Each row is a point. Each copy is the shape, with its points in the same order, turned, moved and blurred by noise. Say if it was mirrored as well.

Shape (8 x 3):
[[-65 -25 -19]
 [  2   1 -71]
 [-85   2  21]
 [  0  -5  -6]
 [ 11 -27  -2]
 [  5  11  21]
 [ 11   7  32]
 [-24 -14   2]]
Copy 1 (8 x 3):
[[-56  28   5]
 [  3  33 -64]
 [-53  46  48]
 [  8  -2   0]
 [  6 -22 -11]
 [ 23   3  29]
 [ 18  -8  30]
 [-23   8   4]]
Copy 1 is: only turned
Copy 2 (8 x 3):
[[-62   8  24]
 [-26 -12 -56]
 [-47  53  56]
 [  4   6  -1]
 [  8 -18  10]
 [ 29  21  19]
 [ 32  20  23]
 [-15  13  24]]
Copy 2 is: only turned
Copy 3 (8 x 3):
[[-30  55 -60]
 [-39 -34 -48]
 [-43  91 -21]
 [-15   8 -12]
 [ 16   3 -19]
 [-20  19  17]
 [ -1  20  16]
 [-11  33 -25]]
Copy 3 is: mirrored
Copy 4 (8 x 3):
[[-74 -25  29]
 [-17 -64 -35]
 [-89  25  28]
 [ -5  -9  -1]
 [  7 -15  23]
 [ -6  22   1]
 [  6  32   7]
 [-33   2  24]]
Copy 4 is: only turned

Shape (6 x 3):
[[ 42 -34   4]
 [ 49  30  -1]
 [ 13  47 -17]
 [-33   1  -6]
 [-20  48  28]
 [-24 -41 -26]]
Copy 1 (6 x 3):
[[ 18 -38  11]
 [ 12 -16 -48]
 [-28   1 -51]
 [-51  15  16]
 [-26  44 -26]
 [-47 -28  36]]
Copy 1 is: only turned
Copy 2 (6 x 3):
[[  4 -45 -17]
 [ 54  -8  -5]
 [ 39  34  11]
 [-21  18  34]
 [ 30  19  64]
 [-52  -1   2]]
Copy 2 is: only turned
Copy 3 (6 x 3):
[[ 64 -27   4]
 [ 19 -41  41]
 [-23 -29  28]
 [ -8  11 -20]
 [-27  15  37]
 [ 23  -7 -55]]
Copy 3 is: mirrored

Shape (8 x 4):
[[-17 -24  18  30]
 [ 11 -33  10 -33]
 [-15  17   4  22]
 [ 10 -15  11  25]
 [  9  79  -9 -18]
 [-11 -35   1  12]
 [ 10 -18 -88  27]
 [-18 -34  -3 -12]]
Copy 1 (8 x 4):
[[-11 -14 -30  48]
 [ -3 -17  38  34]
 [ -3  -8 -38   6]
 [ 13 -22 -22  32]
 [ 10  -4 -12 -72]
 [ -7  -3 -10  51]
 [ 52  66 -21  34]
 [-19  11  12  42]]
Copy 1 is: mirrored
Copy 2 (8 x 4):
[[-17 -30 -20  40]
 [ 29  18 -27  -3]
 [-26 -11  18  29]
 [ 13 -24   9  26]
 [-21  36  75 -12]
 [ -7 -25 -23  12]
 [  2 -80  29 -51]
 [ -7  -6 -30  -3]]
Copy 2 is: mirrored
Copy 3 (8 x 4):
[[-11  22  13 -44]
 [ 22 -36   5 -23]
 [-33  20  -8  -9]
 [  8  24   2 -23]
 [-42  -7 -33  60]
 [  0   2  -1 -48]
 [  2  16 -95 -47]
 [ -4 -21  -4 -46]]
Copy 3 is: mirrored
Copy 4 (8 x 4):
[[-29  21  29  -9]
 [ 19 -29  38 -21]
 [-26   7 -12   1]
 [-14   7  27  13]
 [ -6 -45 -66  19]
 [ -2  17  31 -15]
 [ 61  59 -14  13]
 [  7   1  24 -34]]
Copy 4 is: mirrored

Shape (9 x 4):
[[ 51  -7  43  -4]
 [-27  25  64 -37]
 [ -7 -13  -4  37]
 [-31  62 -18   8]
 [-33 -43 -14  -8]
 [-13 -45   1  40]
 [-12  -4 -43  38]
 [-12 -38  -9  14]
 [ 20 -12  16 -13]]
Copy 1 (9 x 4):
[[-40  40 -31  31]
 [ -2  -6 -80 -21]
 [-31  22  20 -36]
 [ 49  26  -5 -51]
 [-31 -39  18 -27]
 [-60   6  27 -39]
 [ -5  18  51 -42]
 [-38  -8  22 -25]
 [-25   8 -11  14]]
Copy 1 is: mirrored
Copy 2 (9 x 4):
[[ 49  39  18  24]
 [-27  53 -19  44]
 [  5 -19  46   3]
 [-54  29  34 -31]
 [ -7 -49  -8   0]
 [ 11 -49  40  21]
 [ -5 -37  54 -35]
 [ 13 -35  20   0]
 [ 30  15   1   6]]
Copy 2 is: mirrored
Copy 3 (9 x 4):
[[-10  65  39   7]
 [ 64  40   3 -32]
 [ -8   8 -10  43]
 [ 18  30 -78   5]
 [ -4 -38   2   3]
 [ -9 -16  13  51]
 [-29  -7 -41  42]
 [-14 -16   6  25]
 [ -9  30  13  -2]]
Copy 3 is: mirrored
Copy 4 (9 x 4):
[[-34  23 -20 -55]
 [-35 -62  -5 -26]
 [-41  31  11  21]
 [  7 -26  56  32]
 [-24  -2 -40  50]
 [-49  35 -12  46]
 [-17  31  16  53]
 [-27  23 -25  40]
 [-16   7 -25 -10]]
Copy 4 is: mirrored
